Rows are points. Any point is a mix of the corners, with weights that add up to 1. It lies inside the corners' shape when no weight is negative. Is each point inside? If not, which corners have a negative weight?

Corners:
(1): [-1.9 -1.6]
(2): [ 0.7 -3.2]
(3): [-0.8  6.6]
Points:
[0.4 3.4] => outside (1)
[-0.9 -3.4] => outside (3)
[-1.6  2.5] => outside (2)
[-1.6  7.5] => outside (2)
[0.4 1.8] => outside (1)

Corners:
(1): [ 2.8  4.8  3.0  2.2 -1.3 -4.6]
(2): [ 0.3  3.0  0.1 -2.0  3.4 -0.9]
(3): [ 3.9  2.2 -1.1 -8.0 -1.7  6.0]
(4): [-2.2 -2.3  1.4  1.4  3.7 10.1]
(5): [-1.0  0.6 -2.3  0.7 -3.9 -5.4]
(6): [-4.4 -1.9  3.8 -0.2  3.2  6.4]
(7): [ 3.8  0.1  1.8 -2.9  1.9 -6.1]
Points:
[ 1.8  0.4 -1.7 -3.3  1.0 -0.5] => outside (1, 6)
[-0.7 -0.9  0.6 -1.1  1.9  4.3] => outside (1)
[ 2.0  1.5  1.2 -2.6 -1.2 -2.6] => outside (2, 4)
[-0.6  0.9  0.9 -1.6  0.7  4.0] => outside (7)

Corners:
(1): [ 4.6 -3.5 -1.0  6.3 -3.8  1.0 -2.3  2.5  2.7  2.7 -1.0]
(2): [ 2.7  1.8  5.4 11.7 -2.3  2.5  4.9  5.6  0.6  4.9  6.8]
(3): [ 3.4 -3.0 -2.9 -1.4 -0.6  4.1 -0.1  0.8  2.6 -5.2 -1.0]
(4): [ 3.0  3.1  1.6  0.6  1.8 -2.0  6.0 -3.0  2.7 -2.0 -2.7]
(5): [-5.0  2.8 -2.4 -2.6 -2.2 -6.0 -2.0 -4.5 -1.3 -6.9 -2.8]
(6): [-8.1  2.5 -2.9 -0.7  2.6 -3.4  1.8 -4.9  4.7 -3.3  2.7]
(7): [ 2.1 -3.2  0.6  0.6  7.1 -1.2  3.3 -2.4 -1.1  1.4  3.0]
(8): [ 0.5  2.7 -6.0 -5.2  4.4  1.4 -2.9  0.1 -3.1  1.5 -1.2]
(9): [-3.1  2.6 -0.5 -4.1 -2.0 -1.0 -1.2 -7.6  2.9 -2.5  0.2]
(10): [ 2.0  0.4 -4.2 -3.2 -2.8 -3.1 -2.3  4.6  0.5  2.8  4.9]
(11): [ 5.1 -1.7  4.9  0.0  9.0  1.6 -1.5  2.6  4.0 -0.8  0.1]
(12): [-6.9 -2.9  3.0 -3.2 -2.0  3.9 -0.9  3.4  0.9  1.1  0.9]
Points:
[-0.8  0.4 -0.4 -0.2  0.3 -1.1 -1.5 -0.1  1.1  1.1  1.8] => outside (3, 4)
[ 0.4  1.4  1.3  2.7 -0.1 -0.2  2.2  0.5  1.0  0.2  1.4] => inside
[ 1.5  0.0  1.5  0.1  2.6  0.1 -0.2 -0.4  2.4 -0.7  0.6] => inside
[-0.5 -0.1 -2.2 -3.0  0.6 -2.0 -1.6 -0.4  1.1  0.2  0.0] => outside (2, 3)

Corners:
(1): [ 2.6  0.4  2.9  3.9  1.3  1.6 -3.6 -1.5 -1.5 -0.6 -2.0  4.9 -6.3 -4.6
  0.1 -2.1  4.8  2.2]
(2): [-4.5 -0.9  1.5  2.5 -2.7  3.1  1.3 -4.0  2.2 -0.1 -6.9 -3.2  2.7 -4.6
 -4.8 -1.7 -0.3  1.5]
(3): [ 6.8 -1.4 -2.1  2.3  0.2  2.6  5.7  3.1  2.1  4.3 -3.4  4.7 -3.0  0.8
  1.2 -3.6  1.8 -1.3]
(4): [-4.1  2.5  5.1  2.0 -0.2  3.8 -3.6  3.3  0.3 -0.5 -8.8  6.8 -1.4 -3.3
 -0.8  1.9  7.1  0.5]
(5): [ 0.0  4.5 -2.5 -5.3 -2.1  4.6 -4.1  5.4 -5.5 -4.0  3.6  0.4 -2.5  1.1
  3.0 -4.9 -2.4  0.8]
(6): [11.5 -4.8  0.0 -1.4  0.2 -7.8  5.6  2.8 -1.8 -4.7  5.6  1.0 -1.4  2.5
 -0.1  1.2  0.2 -3.4]
(7): [-1.5  5.4  5.2  3.6 -1.0 -0.8  7.1  3.6  2.0 -3.8 -6.6  8.2  2.4 -6.7
 -0.9  1.3  0.4  1.9]
(8): [ 1.7 -2.5  4.1  2.1  2.3 -4.4 -4.2 -3.7  2.4  3.4 -4.6 -2.2  5.9 -4.7
 -1.8  3.7 -2.2 -3.7]
(9): [ 4.8  5.3  2.4  0.7 -0.9  0.4 -1.1  2.3 -0.5  2.1  0.4 -5.8 -0.8 -3.2
 -2.6 -1.9  2.5 -3.4]
(10): [-0.7 -3.0 -1.1  4.1  2.4 -4.1 -5.8  2.3 -2.1 -4.4 -4.3  1.7 -5.0 -5.6
 -1.5  3.0  1.8  1.0]
(11): [ 1.3 -5.8 -3.2 -4.9  1.9  3.4 -0.4  0.7  1.2  1.4  1.2 -5.2 -4.3  0.1
  1.5 -2.6  0.8  7.2]
(12): [-1.6 -1.7  3.6  4.9 -0.4  0.2 -0.5  1.1  5.9 -0.5 -1.2  2.2  3.4 -3.3
  0.1  1.0  3.2 -8.3]
(13): [-7.3  5.9 -9.1 -1.7  1.5  1.5  0.7 -1.8  6.8 -2.6 -1.6  0.3  1.3 -0.8
 -3.4  0.3 -0.1 -3.4]
(14): [-6.0  4.7 -2.8 -1.0 -2.3  2.9 -0.1  3.8 -1.5  4.5 -0.8 -2.3 -0.4 -2.6
 -2.5 -3.5  1.2 -5.1]
(15): [ 0.8 -2.1 -4.9 -2.9  6.5 -0.6 -0.6 -0.1  2.1  1.9  2.3 -2.2 -2.5  4.5
 -4.4 -7.8 -2.6 -1.1]
(16): [-0.8  2.1 -5.9 -1.8 -4.5 -2.8 -1.1  1.1  2.9  3.3 -2.4 -6.9 -3.5 -0.3
 -0.9 -3.6  6.0  1.7]
(17): [-2.6  0.0  2.5  4.4 -4.2  1.2 -0.3  2.0 -0.7 -3.0  1.8  2.2  3.7 -0.9
 -2.5  3.3 -2.7  5.1]
(18): [-4.7 -0.8 -5.9  3.7  8.4 -1.4 -0.3 -3.0  2.4 -4.0 -0.3  1.2 -1.3  6.8
  0.7 -0.6  1.9  0.9]
(19): [ 2.3  4.7 -3.0  0.4  2.5 -1.9 -1.9  4.6 -3.7 -1.9  0.1  2.2  2.8 -1.0
 -3.7 -3.4  5.5 -0.8]
Points:
[-1.8  0.3 -0.5  1.3  1.7 -2.1 -2.5 -0.7  2.0 -3.8 -3.2  0.8 -1.5 -2.6
 -1.3  1.0  0.9 -1.7] => outside (3, 11, 14, 17, 19)
[-2.2 -1.5 -2.4  0.3  0.1 -0.3  0.6 -0.9  3.1  1.5 -2.8 -3.0 -0.5 -0.4
 -2.7  0.6  0.6 -0.2] => outside (1, 5, 7, 12, 19)
[-1.1 -0.8  2.0  3.7  0.9 -2.1 -1.6 -0.4  0.7 -1.0 -3.1 -0.2  0.9 -3.3
 -1.5  2.3  2.7  0.6] => outside (3, 5, 13, 15)
[-2.8  2.2 -0.6  2.2  0.4  0.9 -0.6  1.5 -0.5 -3.2 -2.1  4.4  1.0 -1.8
 -0.5  0.5  1.0 -0.9] => outside (9, 11, 15, 16)
[ 0.2 -0.1 -3.3 -0.6  1.1  0.3 -1.6  2.2  0.3  0.2  1.2 -1.1 -2.7  1.2
 -1.2 -2.8  1.9  0.0] => outside (2, 7, 8)
[-0.4  1.1 -0.5  1.2  0.6  0.5 -0.4  0.6  0.9 -0.3 -1.4 -0.6 -0.2 -1.0
 -1.9 -1.2  1.1 -0.3] => inside

Corners:
(1): [-4.6 -4.5  2.4  1.9 -3.3 -4.5 -0.4 -1.8  0.5  4.9 -1.7  3.5 -5.1 -1.0
  6.5 -1.8 -0.1  3.7 -4.2 -3.4]
(2): [ 1.0 -2.7 -2.1  2.9  1.0 -0.5  1.6  1.1  1.7  2.0 -5.0  5.1 -4.1  0.3
 -4.1  5.2 -1.2  0.9 -5.1  4.8]
(3): [ 1.4 -2.4 -4.3 -0.8  3.1 -0.9  1.1  5.4 -2.1 -5.6 -2.1  1.0  4.9 -3.6
 -0.9 -0.2 -2.9 -4.3 -2.8 -3.9]
(4): [ 0.4  4.6  3.8 -0.4 -1.3  4.3  0.0  0.0  2.6 -6.4 -2.7 -1.2  2.5 -4.2
  1.7 -3.2  7.3  3.7 -2.3 -1.8]
(5): [ 5.7 -9.8  3.8 -2.3  5.3  1.6  1.8  4.7 -7.0 -3.6  2.6 -0.1  3.8  1.1
 -5.6 -3.5 -3.9 -4.0 -1.3  4.1]
(6): [-2.9 -6.0  4.1  3.8  1.2 -1.2 -0.5 -3.1 -0.9  0.6  0.8 -2.9  4.0 -3.8
  2.0  5.3  2.7 -1.1  5.8  1.7]
(7): [-4.1 -3.9  6.3  4.3  2.7 -2.0 -3.2 -3.8 -1.0  2.7  1.5 -3.1  2.0  4.5
  3.1 -4.3 -1.8 -4.5  4.6  3.2]
(8): [-4.5  1.5 -1.4  0.3 -0.7  4.0  5.0  2.5 -4.1  0.1 -5.0 -0.5  2.9  5.7
 -5.2 -5.2  2.2  2.0  1.1 -3.2]
(9): [ 1.0  1.6 -4.5 -1.3 -6.0 -0.2  1.8 -1.0 -1.8 -6.4  2.8 -3.5  0.9  6.6
 -3.3 -2.4 -1.0  0.0  4.5 -4.4]
(10): [ 2.5 -0.8 -3.1  3.5 -3.3  6.2  6.9 -4.6  5.1  2.0  0.1 -2.8 -2.5 -3.7
  0.9 -3.6  7.8 -3.5  0.3  4.5]
(11): [ 0.4  1.6 -4.1  6.2 -3.5 -1.3 -2.6 -1.3 -5.1  6.1 -4.0 -1.3  2.2 -0.4
  1.0  6.4  4.4  2.2  3.9  3.5]
(12): [ 0.3  0.9 -3.1  1.7  4.7  4.7  2.6 -5.0  1.5 -3.0  4.9  4.5  2.3  4.2
  5.3  2.4 -1.2  3.2  3.4  3.7]
(13): [ 4.8  0.7 -0.9  4.8 -2.5  5.3  1.5 -8.8  0.0 -2.1 -1.3  0.1 -1.0 -3.0
 -7.5 -1.8  3.6 -3.8 -7.2  2.6]
(14): [-3.2 -0.7 -6.5 -0.6 -0.4 -1.9 -1.5 -4.3  1.1 -1.2 -1.6  2.2 -1.6  1.2
 -1.3  4.6  0.8  5.7 -6.7  4.1]
(15): [ 1.0  0.8 -0.7 -2.5 -0.1  6.0  6.8 -2.1  2.6 -2.5  0.7 -3.7  2.6  2.8
 -3.9  1.4 -3.0  4.2 -5.3 -1.6]
(16): [-1.0  2.8  2.5 -4.1 -1.0 -4.1  3.6 -5.0  5.8  1.0 -3.7  1.5 -5.6 -6.2
  5.0  6.7  6.8  2.0 -5.7 -4.5]
(17): [-2.4 -3.9  2.4 -3.2 -3.3 -3.8  3.5 -2.4 -1.3 -0.2  1.3 -1.5  1.2 -1.8
  0.8 -3.1 -5.5 -1.5 -1.9  5.6]
(18): [ 1.4  1.8 -2.4 -0.6 -2.3  6.4 -1.3  2.0 -5.0  1.1  3.3  3.4 -0.9 -2.1
 -3.6 -0.9 -1.5 -5.4  3.3  1.5]
(19): [-1.4  0.8  6.3  6.2  1.0 -6.9  0.3  2.8 -3.6 -3.4  4.1 -6.0 -2.8 -3.4
  4.9 -0.1  1.4 -6.9  5.0 -4.8]
(20): [ 1.5  2.7 -5.9 -5.1  3.5  5.0  8.0  6.1  1.3  2.5  1.0  3.4  5.1  0.5
 -5.4 -0.9 -1.5  3.9  2.8 -4.1]
(21): [-0.3 -2.6 -3.5 -1.6  5.4  4.6  3.7  3.4  2.2  1.0 -2.9  1.7 -2.9 -1.4
  4.0 -3.1 -0.6  6.2  5.5 -1.1]
Points:
[ 1.0 -2.3 -0.4  0.5  1.6  0.8  3.6 -2.2 -0.1 -2.9  1.4 -1.7  2.4  1.9
 -2.9  0.4 -1.4 -1.9 -1.3  1.7] => outside (1, 4, 11, 18, 21)
[ 1.5 -1.8 -2.9 -0.3  0.4  0.2  1.6 -0.6 -1.0 -0.6  0.6  2.0 -0.3 -1.3
 -1.4  3.1 -2.2  0.5 -1.8  1.4] => outside (4, 7, 8, 10)
[-0.1 -0.3  2.0  1.3 -1.1  0.5  1.9 -1.8 -1.5 -1.2  1.1 -2.3  1.4 -0.4
 -0.2 -1.8  1.3 -2.6  0.8 -1.1] => outside (2, 14, 21)
[-0.4 -0.9 -1.2  0.9  0.0  1.4  2.6  0.4 -0.5  0.2 -1.8  0.9  0.2  0.5
 -1.6 -0.2  0.7  0.6 -0.7  0.4] => inside
[-0.5 -0.4  1.0  1.4 -0.1 -0.7  1.9  0.1 -0.7 -1.1  0.8 -1.4  0.0 -1.3
  0.9 -0.2  0.9 -1.1  1.3 -1.0] => inside
[-0.7 -0.4  1.9  1.7  0.0  1.8  0.3  1.2 -1.5 -1.1 -0.9 -1.4  2.3 -2.5
  0.5 -3.5  2.9 -0.4  1.5  0.1] => outside (2, 9, 12, 15, 16)
[-0.1 -1.7 -0.6  0.6  0.4  2.6  0.7 -0.4 -0.1 -1.2 -1.8  0.2  1.1  0.8
  0.4  0.7  2.1  2.1  0.3  0.9] => outside (13, 17, 19, 20)
[ 0.0 -1.1 -0.3  0.4  0.3  0.3  2.7 -0.9  0.3 -0.2 -0.8 -0.2  0.6 -0.6
  0.0  0.1  0.9  0.6 -0.8  0.3] => outside (18)
